Each row of a before or after table is a point. The points were changed in one or more steps. Then noise was added and the rows were shuffled. The steps act on columns, c1 being the first. What was done? A step turns or swaps two columns, mirrors them in a line or flattens them onto one, adds a multiple of one to another, or multiplies or shifts one. Angles are multiples of 10 degrees, from the lower column toward the higher: turns from -170 to 170, lines from 10 to 170 but not 90. Use the fewest steps. Two steps may share a column if one is a turn and the other turns, adds or multiplies; they go together, in the order done. Otherwise the lowest column goes first.

Before (10 x 3):
0.40,0.52,-0.36
-0.15,0.02,-0.34
-0.42,0.27,-0.48
0.11,-0.32,0.34
0.14,0.51,-0.31
-0.17,0.20,-0.59
0.52,-0.43,0.17
-0.19,-0.34,0.07
-0.29,-0.11,-0.42
0.12,0.64,-0.21
After:
-0.14,0.51,0.32
-0.50,0.02,0.48
0.08,0.65,0.36
0.00,-0.39,-0.07
-0.14,-0.05,0.35
-0.21,0.62,0.20
-0.20,-0.24,0.41
0.25,-0.23,-0.34
-0.25,0.08,0.60
0.67,-0.11,-0.17
Steps: turn c1 and c2 by 30 degrees; multiply c3 by -1

Before (11 x 6):
0.41,0.16,0.12,-0.14,0.02,0.06
-0.85,0.14,0.19,0.29,-0.27,-0.07
0.05,-0.13,-0.55,0.01,0.32,0.18
-0.10,0.36,-0.51,-0.55,0.06,0.12
-0.16,0.10,0.04,0.76,0.16,0.00
0.18,0.48,0.34,0.19,0.59,-0.22
0.21,0.29,-0.14,-0.37,0.10,-0.32
-0.06,0.52,-0.48,-0.13,-0.08,0.02
-0.88,0.22,0.38,-0.18,0.23,0.43
-0.12,-0.19,-0.54,-0.27,-0.17,0.37
0.22,-0.03,0.01,0.32,0.11,0.20
After (11 x 6):
-0.18,0.21,0.60,-0.89,-0.33,-0.29
-0.37,0.28,-0.22,0.19,0.29,0.17
0.76,0.10,0.06,-0.15,-0.06,0.05
0.29,-0.02,0.01,0.22,-0.21,-0.07
-0.54,0.36,-0.81,-0.10,0.07,-0.21
-0.27,-0.18,-0.86,-0.11,-0.21,-0.31
0.28,0.13,0.28,-0.86,0.33,-0.18
0.19,0.48,0.53,0.19,-0.04,0.32
-0.13,0.15,0.19,0.41,0.02,-0.10
-0.01,-0.13,-0.89,0.05,-0.43,0.12
-0.14,0.51,-0.77,-0.06,0.31,-0.30
Steps: swap c1 and c4; add -0.7 times c2 to c5; turn c5 and c6 by 140 degrees; multiply c3 by 1.6

Before, 10 rows:
-0.02,-0.45,0.02,-0.08,0.15,0.10,0.00,-0.35
-0.06,0.09,-0.10,0.34,-0.23,-0.15,0.37,0.37
0.74,0.42,0.65,0.18,0.09,-0.50,0.41,-0.07
0.02,-0.20,0.16,0.39,0.81,0.21,0.05,0.32
0.08,0.14,0.25,0.67,0.44,0.27,-0.55,0.33
0.27,0.03,-0.36,-0.15,-0.21,-0.14,0.44,0.43
-0.62,0.25,0.00,-0.11,0.25,-0.43,-0.51,-0.25
0.13,-0.19,-0.67,0.37,0.34,0.11,-0.42,-0.36
0.35,0.19,0.08,0.22,0.21,0.39,0.18,0.48
0.80,-0.22,0.28,0.23,0.15,-0.14,0.22,0.48
After:
-0.40,0.10,0.42,0.12,0.11,-0.10,-0.38,-0.36
0.11,-0.60,-0.19,-0.32,-0.13,0.48,0.68,-0.37
0.76,-0.08,-0.03,0.26,-0.04,-0.06,0.35,0.24
-0.82,-0.04,-0.19,-0.33,0.05,-0.47,0.15,-0.53
-0.39,-0.29,0.01,0.01,0.18,0.68,0.14,-0.49
-0.04,-0.18,-0.10,-0.41,0.55,-0.09,0.59,-0.33
0.01,0.35,-0.09,-0.29,0.10,-0.58,0.11,0.34
-0.07,-0.31,0.16,-0.15,0.15,-0.01,-0.40,-0.33
-0.83,-0.41,-0.66,0.20,0.16,0.13,-0.01,-0.06
0.02,-0.16,0.60,-0.38,-0.12,-0.17,0.55,0.47
Steps: turn c1 and c7 by 160 degrees; turn c5 and c7 by 50 degrees; add 1.5 times c2 to c6; turn c2 and c4 by 130 degrees; turn c3 and c8 by -170 degrees

Before (13 x 9):
-0.06,0.14,0.19,0.05,-0.10,0.20,-0.10,-0.02,-0.19
0.59,-0.16,0.20,0.24,-0.18,-1.08,0.07,0.00,-0.06
-0.26,-0.05,-0.01,0.76,-0.18,-0.06,0.21,-0.24,-0.26
-0.01,-0.32,0.20,0.94,0.54,0.18,-0.06,-0.37,0.07
0.33,0.04,-0.02,-0.15,-0.12,-0.06,0.55,-0.03,0.08
0.09,-0.28,-0.33,-0.23,0.81,-0.20,0.10,-0.08,-0.20
-0.16,0.16,0.20,-0.16,0.26,0.12,-0.15,-0.05,-0.33
-0.20,-0.03,-0.18,0.67,-0.23,0.27,0.16,-0.19,0.30
-0.31,-0.69,0.16,0.13,-0.21,0.25,0.19,-0.15,-0.06
-0.31,-0.07,-0.74,0.05,-0.33,-0.60,0.16,-1.00,-0.28
-0.01,-0.03,0.08,-0.04,-0.29,0.24,0.03,-0.40,-0.40
0.01,-0.67,-0.15,0.33,-0.36,0.18,-0.09,-0.05,-0.24
-0.22,-0.30,0.05,-0.05,-0.09,0.22,-0.18,-0.22,-0.18
After (13 x 9):
0.24,-0.21,-0.51,-0.62,-0.38,0.10,-0.61,0.42,0.34
-0.61,-0.41,0.06,-1.11,0.12,0.22,0.23,0.04,-0.06
0.01,-0.80,0.13,0.21,-0.65,0.97,0.12,-0.04,-0.02
0.17,-0.77,0.19,0.22,-0.01,-0.08,-0.02,0.08,0.22
0.04,0.36,0.15,0.20,0.06,0.05,0.07,0.05,0.21
0.23,-0.11,-0.20,-0.09,-0.05,0.77,0.12,0.15,0.30
0.28,-0.07,-0.19,0.25,0.03,0.64,-0.05,0.17,-0.23
0.31,-1.69,-0.08,0.29,0.03,0.13,0.18,0.12,0.13
-0.02,-1.68,0.00,0.17,0.18,0.34,-0.12,0.06,0.24
-0.08,-0.13,0.01,0.31,-0.04,-0.05,0.06,0.21,0.36
0.09,0.40,0.26,0.15,-0.22,-0.10,0.10,-0.09,0.36
-0.12,-0.71,-0.27,-0.19,-0.62,-0.28,-0.17,-0.21,0.15
-0.30,0.09,-0.51,-0.04,0.08,-0.16,0.27,0.05,-0.05
Steps: turn c1 and c9 by -170 degrees; multiply c2 by 2.5; turn c3 and c7 by 60 degrees; swap c4 and c6; turn c5 and c8 by -140 degrees; multiply c8 by 0.4

Before, 12 rows:
0.51,-0.40,0.21,0.08,-0.32,0.64,-0.49,0.07,0.22,0.22,0.36
0.02,0.18,-0.19,-0.03,0.42,0.27,0.60,0.24,-0.33,-0.13,-0.21
0.34,-0.24,0.60,-0.29,-0.20,0.17,0.41,0.24,0.69,0.18,0.25
-0.20,-0.75,-0.10,-0.28,-0.02,0.59,-0.30,-0.08,-0.20,0.36,0.26
-0.25,0.42,0.28,-0.29,0.51,-0.38,0.07,-0.16,-0.09,0.17,-0.17
-0.36,0.00,-0.25,-0.46,0.17,0.28,-0.14,-0.22,0.13,-0.64,0.32
0.05,-0.11,0.25,-0.02,0.78,0.37,-0.02,0.69,0.14,-0.65,0.41
-0.20,-0.37,0.36,-0.12,0.71,0.08,0.86,-0.59,-0.25,-0.30,0.19
-0.12,0.32,0.40,0.11,0.80,0.21,0.36,0.19,0.45,-0.02,0.87
-0.51,0.24,0.49,-0.26,0.62,0.40,0.13,-0.05,0.35,-0.53,-0.13
0.12,-0.20,-0.22,0.30,0.38,0.09,0.38,0.32,0.32,-0.16,-0.08
-0.26,-0.05,-0.12,0.27,-0.09,0.18,-0.04,0.40,-0.14,-0.26,0.24
After:
0.11,0.16,-0.25,-0.46,-0.37,0.22,-0.09,-0.33,0.13,-0.78,0.38
-0.40,-0.27,-0.22,0.20,-0.16,-0.10,0.26,0.22,-0.21,-0.26,0.24
-0.07,-0.11,0.59,-0.38,0.39,0.17,0.27,0.13,-0.38,0.49,0.65
-0.15,0.31,0.49,-0.17,-0.80,-0.25,0.11,-0.15,-0.06,-0.28,0.48
-0.23,0.51,0.30,-0.15,-0.51,-0.06,0.04,-0.27,-0.21,0.31,-0.38
-0.63,-0.10,0.26,-0.06,-0.47,0.27,0.00,0.58,0.21,-0.53,0.45
0.15,-0.65,-0.08,-0.51,-0.12,0.04,-0.22,-0.17,0.58,0.33,0.36
-0.42,-0.32,0.34,-0.24,-0.61,0.14,0.61,-0.70,0.27,-0.11,-0.04
-0.08,-0.40,0.23,-0.05,0.63,0.13,-0.35,-0.04,0.28,0.32,0.67
0.21,-0.12,-0.14,0.23,-0.14,0.17,-0.01,0.29,0.26,-0.31,0.12
-0.33,0.17,-0.19,0.04,-0.25,-0.31,0.39,0.12,0.36,-0.22,-0.09
-0.55,0.28,0.41,0.22,-0.60,0.75,0.26,0.09,-0.02,0.17,0.67
Steps: turn c1 and c5 by 130 degrees; turn c2 and c4 by 20 degrees; add 0.5 times c3 to c10; turn c6 and c11 by -110 degrees; turn c9 and c11 by 140 degrees; multiply c7 by 0.7; shift c8 by -0.10

Before, 14 rows:
0.43,-0.11,0.23,-0.51,0.12,-0.12,-0.27,-0.49,0.29,-0.45,0.45,0.54
0.02,0.24,0.37,-0.24,0.05,-0.17,0.28,0.20,0.26,-0.24,0.31,-0.12
0.25,0.13,-0.02,0.02,-0.04,-0.05,-0.32,1.04,-0.47,0.08,0.23,-0.09
-0.22,-0.31,-0.08,-0.03,-0.01,0.08,-0.32,0.16,-0.04,0.39,0.95,-0.21
-0.26,-0.07,0.14,-0.74,-0.03,-0.26,0.02,-0.29,0.01,-0.02,-0.19,0.30
-0.10,0.06,0.34,0.19,-0.07,-0.19,0.03,1.15,-0.27,0.53,0.06,0.36
0.00,-0.30,0.34,0.30,-0.18,-0.27,-0.25,-0.39,-0.43,0.23,0.29,-0.17
-0.25,-0.22,-0.11,0.38,0.35,-0.47,0.10,1.11,-0.55,-0.05,0.01,0.17
-0.26,-0.14,0.50,-0.33,-0.03,0.38,0.06,-0.27,0.10,-0.41,0.14,0.48
0.36,0.01,0.12,-0.43,0.56,0.37,-0.11,-0.27,0.19,-0.30,-0.23,0.13
0.18,-0.20,-0.22,0.17,-0.26,0.06,0.23,-0.38,-0.01,0.48,0.77,0.13
-0.22,0.40,-0.06,-0.21,-0.26,0.11,-0.01,-0.19,-0.09,-0.26,0.26,0.34
0.24,-0.40,-0.09,-0.01,-0.39,0.04,0.21,1.09,-0.38,0.08,0.42,-0.16
-0.19,-0.10,0.09,-0.13,-0.27,-0.04,-0.26,-0.47,0.64,-0.30,-0.17,0.31
After, 14 rows:
-0.25,-0.13,0.53,-0.32,0.25,-0.23,0.48,0.09,-0.02,-0.40,0.25,0.47
0.37,-0.09,0.05,-0.72,0.23,-0.15,0.46,0.11,0.08,-0.11,-0.37,0.32
0.12,-0.02,0.08,-0.16,0.35,-0.12,0.13,0.37,0.75,-0.28,-0.08,0.44
0.00,-0.07,0.28,-0.52,0.52,0.27,0.22,-0.03,0.02,-0.38,0.77,0.51
0.10,-0.32,-0.14,0.01,-0.15,-0.23,0.11,0.00,-0.56,0.41,1.50,-0.23
0.24,0.08,0.36,0.24,-1.16,0.00,0.43,-0.14,-0.27,0.54,0.03,0.38
0.49,-0.21,-0.10,0.36,-1.00,-0.07,0.50,-0.55,-0.52,-0.10,-0.15,0.13
-0.51,0.03,0.11,-0.40,0.27,0.15,0.41,-0.53,0.32,-0.29,-0.34,0.09
-0.18,-0.43,-0.07,-0.06,-1.17,0.18,0.57,0.18,-0.60,0.05,0.48,-0.18
0.13,0.32,0.37,-0.27,-0.20,0.09,0.68,-0.08,0.11,-0.22,0.63,-0.13
0.05,0.04,-0.06,0.04,-1.06,0.19,0.06,-0.12,-0.56,0.06,0.19,-0.10
-0.19,-0.26,-0.20,0.18,0.26,0.08,0.69,0.38,-0.41,0.42,1.11,0.11
-0.05,0.42,-0.09,-0.24,0.11,-0.16,0.49,0.29,-0.19,-0.20,0.38,0.34
0.33,-0.33,0.37,0.35,0.41,0.06,0.20,0.26,-0.58,0.23,0.27,-0.17
Steps: turn c1 and c6 by 110 degrees; multiply c6 by 0.7; mirror c5 and c8 in the line at 140 degrees; shift c7 by 0.40; multiply c11 by 1.6; turn c9 and c11 by 20 degrees

Before:
0.29,0.53,-0.24,-0.15,-0.11,0.43,-0.17,0.20,0.12,-0.46,-0.05,-0.02,-0.07,0.88,0.33,0.34,-0.85,-0.17
0.39,-0.13,-0.22,-0.28,0.53,-0.22,0.49,-0.41,-0.12,0.52,-0.43,0.08,0.11,0.23,-0.05,-0.31,0.32,-0.10
0.55,0.08,-0.05,-0.02,0.41,0.06,0.12,-0.74,0.06,0.58,-0.03,0.25,0.24,-0.55,-0.39,-0.35,-0.01,-0.74
0.24,0.32,0.04,0.19,0.22,-0.03,-0.48,-0.17,0.09,-0.18,0.14,0.05,-0.57,0.61,0.54,-0.05,-0.40,-0.12
-0.11,-0.07,0.13,-0.16,0.01,-0.23,0.41,-0.22,-0.45,0.71,0.03,0.25,0.08,-0.20,0.26,-0.63,0.14,-0.69
-0.03,-0.08,0.28,-0.21,-0.28,-0.03,-0.15,0.19,0.18,-0.14,0.07,0.27,-0.30,0.51,-0.03,0.11,-0.66,0.38
-0.39,0.68,0.69,0.07,0.03,-0.18,0.26,-0.40,-0.07,0.06,0.22,-0.01,-0.01,0.45,-0.04,-0.87,-0.23,-0.27
0.48,0.17,0.53,-0.10,0.15,0.21,0.02,-0.04,-0.09,-0.58,0.12,0.04,0.04,0.24,0.40,0.16,-0.40,-0.04
0.35,0.22,0.32,0.41,-0.21,-0.63,0.41,-0.43,0.22,0.24,0.46,-0.58,-0.03,0.12,0.08,-0.90,-0.24,-0.91
0.11,0.61,0.24,0.13,0.01,0.28,-0.22,0.45,-0.16,-0.27,-0.07,-0.46,-0.53,0.52,0.04,0.27,-0.42,0.10
0.24,0.39,-0.60,-0.07,0.42,-0.41,0.47,-0.43,-0.23,0.41,-0.12,0.04,0.01,-0.36,0.24,-0.08,-0.22,0.11
0.01,0.08,0.07,-0.35,0.28,-0.02,-0.33,-0.21,-0.22,-0.24,0.25,-0.19,0.01,0.53,0.01,0.55,-0.47,-0.15
0.29,0.09,-0.38,0.76,0.26,-0.46,0.66,-0.41,0.08,0.38,0.20,0.33,0.08,0.03,-0.01,0.10,0.16,-0.64
After (13 x 18):
-0.16,-0.09,0.08,-0.12,0.18,0.11,0.38,-0.29,-0.54,0.73,-0.01,0.28,0.07,-0.20,-0.12,-0.64,0.16,-0.74
0.09,0.63,0.68,-0.43,0.06,0.11,0.27,-0.65,-0.14,0.09,0.26,0.00,0.00,0.48,-0.15,-0.87,-0.25,-0.23
-0.11,0.35,-0.87,0.27,0.19,0.35,0.47,-0.14,-0.29,0.47,-0.14,0.10,0.38,-0.33,0.03,-0.08,-0.22,0.08
0.42,0.25,0.23,0.36,0.52,0.38,0.46,-0.52,-0.09,0.20,0.49,-0.58,-0.28,0.11,0.07,-0.91,-0.25,-0.91
0.13,0.60,0.44,0.10,-0.55,0.19,-0.29,0.32,-0.13,-0.26,-0.07,-0.47,-0.18,0.57,-0.02,0.24,-0.42,0.16
-0.15,0.50,-0.24,0.26,-0.31,-0.27,-0.14,0.28,-0.12,-0.45,-0.03,0.06,-0.11,0.88,0.36,0.33,-0.80,-0.16
-0.26,-0.14,-0.40,0.36,0.15,0.21,0.50,-0.27,0.14,0.50,-0.47,0.03,0.51,0.24,0.05,-0.33,0.29,-0.11
-0.34,0.14,-0.01,-0.05,-0.06,0.09,-0.34,-0.22,-0.29,-0.22,0.24,-0.15,0.28,0.54,-0.21,0.56,-0.49,-0.15
-0.21,-0.05,0.40,0.00,-0.09,0.13,-0.16,0.04,0.16,-0.15,0.08,0.28,-0.31,0.51,0.09,0.11,-0.66,0.40
-0.11,0.17,0.64,0.51,-0.14,-0.11,-0.03,-0.26,-0.38,-0.54,0.15,0.07,0.12,0.26,0.19,0.22,-0.39,-0.08
0.81,0.13,-0.60,0.26,0.38,0.36,0.64,-0.25,0.00,0.40,0.16,0.32,0.26,0.02,0.01,0.15,0.15,-0.64
-0.08,0.11,-0.30,0.56,0.00,-0.11,0.05,-0.75,0.32,0.57,-0.04,0.26,0.45,-0.53,-0.25,-0.42,-0.02,-0.70
0.16,0.35,0.00,0.20,-0.38,0.41,-0.48,-0.16,-0.26,-0.16,0.13,0.05,-0.04,0.62,0.45,-0.08,-0.36,-0.13
Steps: swap c1 and c4; multiply c3 by 1.3; turn c3 and c8 by -20 degrees; turn c5 and c13 by 70 degrees; turn c5 and c6 by 130 degrees; add -0.5 times c11 to c9; turn c9 and c15 by 40 degrees

Before, 10 rows:
0.63,-0.36,-0.23,0.47,-0.36,0.53,0.35,0.33,-0.03,0.16,0.24,0.08,-0.02,0.29,0.18,-0.05,-0.16,-0.16,-0.55,0.37
-0.38,0.44,-0.01,-0.37,-0.31,-0.44,0.01,-0.05,-1.30,0.40,0.40,-0.07,0.17,-0.05,-0.15,-0.28,-0.09,-0.06,-0.17,0.05
-0.21,-0.12,0.10,-0.17,-0.14,-0.37,-0.75,-0.04,-0.05,0.03,0.07,-0.16,0.32,-0.18,0.31,-0.35,0.84,-0.59,0.36,-0.97
-0.38,-0.88,-0.01,-0.39,-0.31,-0.08,0.20,-0.21,-0.41,0.24,0.17,0.47,0.00,-0.04,-0.47,0.44,0.05,-0.06,0.13,-0.61
-0.26,-0.01,0.33,0.47,-0.51,-0.45,-0.12,0.05,-0.11,-0.04,0.16,0.38,0.61,0.00,-0.25,-0.11,-0.06,-0.01,-0.16,-0.09
-0.26,0.25,0.46,0.27,-0.16,-0.11,0.58,-0.25,-0.11,0.07,0.57,0.57,-0.03,-0.26,0.40,-0.49,0.26,0.41,-0.63,-0.03
0.29,0.03,-0.03,-0.20,-0.55,0.22,0.11,0.15,0.15,-0.45,-0.02,0.12,-0.81,-0.14,0.03,0.27,-0.18,-0.23,0.44,-0.08
-0.48,-0.35,0.46,0.61,-0.11,-0.17,0.69,0.38,0.28,0.19,0.15,0.06,0.19,-0.40,0.24,0.18,-0.89,-0.04,0.11,-0.41
-0.15,-0.27,-0.52,-0.19,-0.31,0.26,-0.08,0.26,-0.02,0.36,0.05,-0.13,0.10,-0.58,-0.66,-0.48,-0.28,0.06,0.24,-0.20
-0.83,0.30,-0.45,-0.10,0.26,0.47,0.23,0.05,0.32,-0.46,-0.06,0.23,0.03,-0.59,-0.66,-0.09,-0.07,-0.19,0.08,0.33
After (10 x 20):
-0.23,-0.17,0.00,-0.25,-0.36,0.28,0.07,0.39,0.05,-0.47,0.03,-0.20,0.19,-0.58,-0.79,-0.43,-0.22,-0.05,0.37,-0.24
-0.27,0.10,-0.20,0.43,-0.53,-0.45,-0.05,-0.11,-0.03,-0.03,0.16,0.51,0.52,0.07,-0.19,-0.14,-0.09,-0.22,-0.01,-0.11
-0.41,0.27,-0.37,-0.41,-0.30,-0.02,0.18,-0.25,-0.37,-0.91,0.07,0.34,-0.06,0.00,-0.44,0.48,0.07,-0.06,-0.02,-0.55
0.64,0.08,-0.28,0.49,-0.34,0.61,0.08,0.50,-0.10,-0.34,0.25,-0.21,-0.14,0.30,0.15,-0.36,-0.12,-0.14,-0.50,0.40
-0.18,0.02,0.18,-0.13,-0.16,-0.36,-0.07,-0.19,0.16,-0.13,0.11,-0.08,0.02,-0.18,0.28,-0.23,0.81,-0.74,0.44,-0.99
-0.19,-0.12,-0.46,0.28,-0.20,-0.14,0.04,-0.39,-0.25,0.26,0.67,0.60,0.14,-0.21,0.60,-0.66,0.22,0.43,-0.45,-0.01
-0.37,-0.57,0.05,-0.39,-0.23,-0.46,0.42,-0.18,-1.20,0.18,0.31,0.03,0.20,-0.07,-0.07,-0.32,-0.13,-0.16,-0.05,0.01
-0.49,0.01,0.18,0.68,-0.08,-0.12,-0.04,0.23,0.06,-0.36,0.14,0.31,0.20,-0.36,0.44,0.23,-0.91,-0.13,0.15,-0.31
0.22,0.33,-0.06,-0.22,-0.53,0.23,-0.02,0.22,0.09,0.25,-0.02,0.10,-0.90,-0.13,-0.01,0.42,-0.18,0.10,0.33,-0.17
-0.88,0.24,-0.31,-0.10,0.28,0.50,-0.11,0.18,0.26,0.47,-0.05,-0.11,0.00,-0.56,-0.79,-0.11,-0.07,-0.22,0.08,0.36
Steps: turn c2 and c10 by 120 degrees; turn c3 and c15 by 20 degrees; turn c3 and c12 by 60 degrees; add 0.3 times c6 to c8; flatten c7 and c9 onto the line at 110 degrees; turn c13 and c18 by -20 degrees; turn c16 and c19 by -20 degrees
